Each point is reached from the start by the listed moves, each made 0, 1 or 2 times, or once backwards (-1), plus a little noise. Say if it took an odd or an even number of moves. Then give how often each move was made.
In the rows, 128 means zero.

Moves:
(1): [118  87 112 143]
(2): [159 126 137 121]
Start: [132 132 103 105]
Points:
[203 170 141  75] -> odd (-1, 2)
[131 128 103 105] -> even (0, 0)

Moves:
(1): [114 125 111 131 136 114 129 106 141]
(2): [123 130 144 116 121 124 135 123 125]
(3): [100 120 111 123 148 105 164 119 124]
(4): [136 132 138 141 127 135 139 132 148]
(5): [100 124 117 135 157 133 142 124 118]
(6): [123 147 131  99 114 124 131 132 120]
(7): [169 149 123 129 136 135 102 111 111]
(8): [110 101 131 131 143 126 130 143 154]
Start: [141 115 138 125 128 150 129 135 114]
Points:
[ 70 169 132  42 129 105 196  82  66] -> even (1, 2, 1, 0, 1, 2, 0, -1)
[190 140 185  73  85 150  72 117 136] -> even (1, 2, -1, 0, -1, 1, 1, 1)
[120 155  92  97 221 139 179  98  34] -> even (-1, 0, 2, 0, 2, 1, 2, 0)
[144 133 177  78  98 140 179 182 159] -> even (-1, 0, 1, 2, -1, 2, 0, 1)

Moves:
(1): [126 126 121 126 123 125 130 127 125 115 130 131 141 135 128 123]
(2): [129 131 132 141 130 133 123 137 136 111 122 132 116 139 139 127]
(3): [119 126 126 111 122 129 132 132 135 132 123 125 132 118 140 141]
(4): [125 136 126 132 132 122 113 121 139 123 111 128 112 125 123 130]
(5): [134 141 135 131 118 122 128 133 128 127 134 133 132 114 136 113]
(6): [125 123 126 118 115 126 130 135 126 138 127 124 130 134 125 120]
(7): [122 135 109 116 104 138 120 127 126 137 124 134 120 124 134 124]
(8): [125 142 127 124 117 125 138 120 129 124 131 129 132 137 119 136]
(9): [140 128 140 136 123 130 111 125 123 118 142 137 135 131 127 136]
(10): [138 124 115 134 136 135 125 125 143 133 146 123 117 120 129 129]
(11): [136 125 125 141 136 110 113 133 128 131 131 120 102 130 140 125]
(12): [124 131 136 123 134 128 118 139 128 135 140 139 122 131 135 133]
(13): [119 109 114 130 124 132 124 131 130 133 134 132 116 125 132 131]
(14): [138 115 125 133 134 126 116 137 127 119 126 134 123 117 123 131]
Start: [131 126 130 119 147 117 120 133 130 137 125 126 128 136 136 129]
Points:
[107  46  57  67 157 144  97 173 184 164 122 121 100  92 141 156] -> even (1, 0, 2, 1, -1, 2, 0, -1, -1, 2, -1, 1, 1, 2)
[172 158 163 162 110  79  81 160 109  80 182 146 124 228 152 116] -> even (2, 2, -1, -1, 0, 2, 0, 2, 2, 0, 2, 1, -1, 0)
[ 81 139 153  60  76 117 132 167 123 180 172 158 142 146 176 170] -> odd (-1, 0, 2, -1, 1, 1, 0, 2, 1, -1, 0, 2, 2, -1)
[100 134  84 110  51 120  47 160 151  92  84 174  77 134 168 134] -> even (1, 2, 1, 2, 1, 1, 2, 1, 1, -1, 0, 0, 2, 1)
[150 185 108  81  51 123  56 135 148 179 209 168 110 113 136 121] -> even (0, -1, 0, 1, 2, 2, 2, 2, 2, 2, 0, 2, 0, 0)
[172 138 164 155 129  95  74 156 128 105 227 179 139 144 124 127] -> odd (1, 0, -1, 0, 2, 1, -1, 2, 2, 1, 0, 2, 1, 1)
[123 107  93  98  70 115 133 164 106 128  97 149 157 108 115  61] -> even (1, 0, -1, 0, 2, 2, 1, 0, -1, -1, -1, -1, 1, 2)
[144 100  78 146 105 110   7 120 126 143 135 161  47 114 127 136] -> even (0, -1, -1, 2, 0, 0, 2, 0, 2, 0, 1, 0, 2, 1)
